Rows are points. Each copy is the shape, with its points in the same order, turned, moved and blurred by noise. Is it also mirrored, or only turned?
In the rows, 128 means zero.

Shape:
[[128 177 127]
 [180 177 148]
 [142  77 123]
 [ 99  25 103]
 [ 97 102 130]
 [ 99 133 128]
 [123 162  76]]
Copy 1 (7 x 3):
[[119 183 110]
 [ 93 189 160]
 [109  82 139]
 [129  25 113]
 [150 108 118]
 [149 136 119]
 [110 161  81]]
Copy 1 is: mirrored
Copy 2:
[[ 89 111  92]
 [130 135  62]
 [154 104 164]
 [154  81 230]
 [110 107 174]
 [ 86 111 147]
 [ 91  60 103]]
Copy 2 is: only turned
Copy 3, 7 rows:
[[150  80 116]
 [186  90  74]
 [105 163  87]
 [ 46 191 121]
 [107 138 135]
 [122 113 140]
 [104  61 101]]
Copy 3 is: mirrored
Copy 4, 7 rows:
[[111 105 154]
 [165 110 168]
 [149 148  71]
 [116 170   7]
 [101 160  89]
 [ 96 140 113]
 [ 97  75 116]]
Copy 4 is: mirrored

Shape:
[[ 90 191 158 117 139 166]
 [147 116 123 105 198 181]
 [127 158 168 112  83 128]
 [137 128 112  93  96 134]
 [132 111  93 177 129  31]
 [128  71 128 151  92 153]
 [  7 164 160 137 116 152]
 [108 171  90 172  93 181]
 [120 131 101  83 154 175]
 [118  27 142 139 116 156]
 [143 123 208 103 133 136]
 [113 177 123 162 124  23]]
Copy 1 (12 x 6):
[[147 121  66 136  74 167]
 [ 98 165  88  83  93  95]
 [131  89  73 134 150 187]
 [ 89  86 101 140 146 138]
 [145 118 219 143 197 139]
 [ 77  72 147  86 126 167]
 [198  65 117 134  46 182]
 [ 82 107 138 165  76 191]
 [ 91 116  87 122  82 101]
 [ 81  61 149  35 128 137]
 [154 112  68  68 153 166]
 [185 134 163 183 188 163]]
Copy 1 is: only turned
Copy 2 (12 x 6):
[[ 95 103  46 153 145 140]
 [116 194 104 170 174 148]
 [141  88  68  92 177 119]
 [112 117 117  88 197 137]
 [126 128 176  79 119  34]
 [174 121 150 102 147 155]
 [ 92  77  50 110  72 166]
 [104  59 136 165 151 145]
 [ 88 158 105 135 181 166]
 [192 161 150  90 132 176]
 [176 149  49 105 170 121]
 [ 97  99 114  83 120  13]]
Copy 2 is: only turned

Shape, 14 rows:
[[173 121  61  97 136 185 196 196 113]
 [110 124 136 170 110  63 144 188 117]
 [164 128 116 161  97  88  68 168 123]
 [ 79 148 141 130 110 156 198 105 169]
 [ 91  74 113 120 105 102 137 148  97]
 [133 153  77 156  84 175 172 108 144]
 [ 74 171 152 161  78  88  64  69 150]
 [154 176 160 127 131 161 142  86 123]
 [122 165  37  79 117 143 139 175 133]
 [ 66 148  62 149 207 172 105 164  95]
 [188 176  68 156 171  80 155  75  88]
 [128 117 112 171  91 122  73 202 192]
 [101  55  91  65 153  94 191 164 146]
 [ 83  78 133 124 144 119  77 134  85]]
Copy 1 (14 x 9):
[[149  99 110 114 175 155 123  14 118]
 [163  97 131 159  96 193  57 135 118]
 [144 122 125 135  41 148  79 122  72]
 [159  96  95 100 207 150 111 168 130]
 [149 120 127 170 138 105  69 123 163]
 [155 104  85  56 159 129  89 113  96]
 [174 135  69 120  79 117  77 245  87]
 [169 122  88  76 121 136 177 154 125]
 [145 102  32 152 146 131  92  53  85]
 [107 218  43 148 161 172  92  97 126]
 [ 94  93  35  61  64 165 118 117 181]
 [127 128 139 159 103 161  64 126  23]
 [ 94  74 118 218 179 120  93  96 156]
 [136 183 131 182 106  98  98 144 144]]
Copy 1 is: mirrored
Copy 2:
[[ 92  61 142  98  91 227 142  91 174]
 [124 137 122 221 158 156 141 110 141]
 [100 163  91 159 152 122 189 134 160]
 [141  65 133 156  84 117  92  93  78]
 [113 120 144 144 192 150 107 105 129]
 [ 84  44  94 133  91 127 132 117 110]
 [101 149 111 183 138  16 139 134  82]
 [109 117 141 127  62 119 144 162  83]
 [ 61  81 156 121 100 133 136  66 192]
 [  7 158 140 138 103 166 114  40 100]
 [ 29 128 113 167  79 145  93 209 156]
 [134 149  61 159 137 112 190  56 155]
 [150 115 156 121 152 182  43  83 176]
 [ 91 184 144 120 187 136 120 101  99]]
Copy 2 is: mirrored
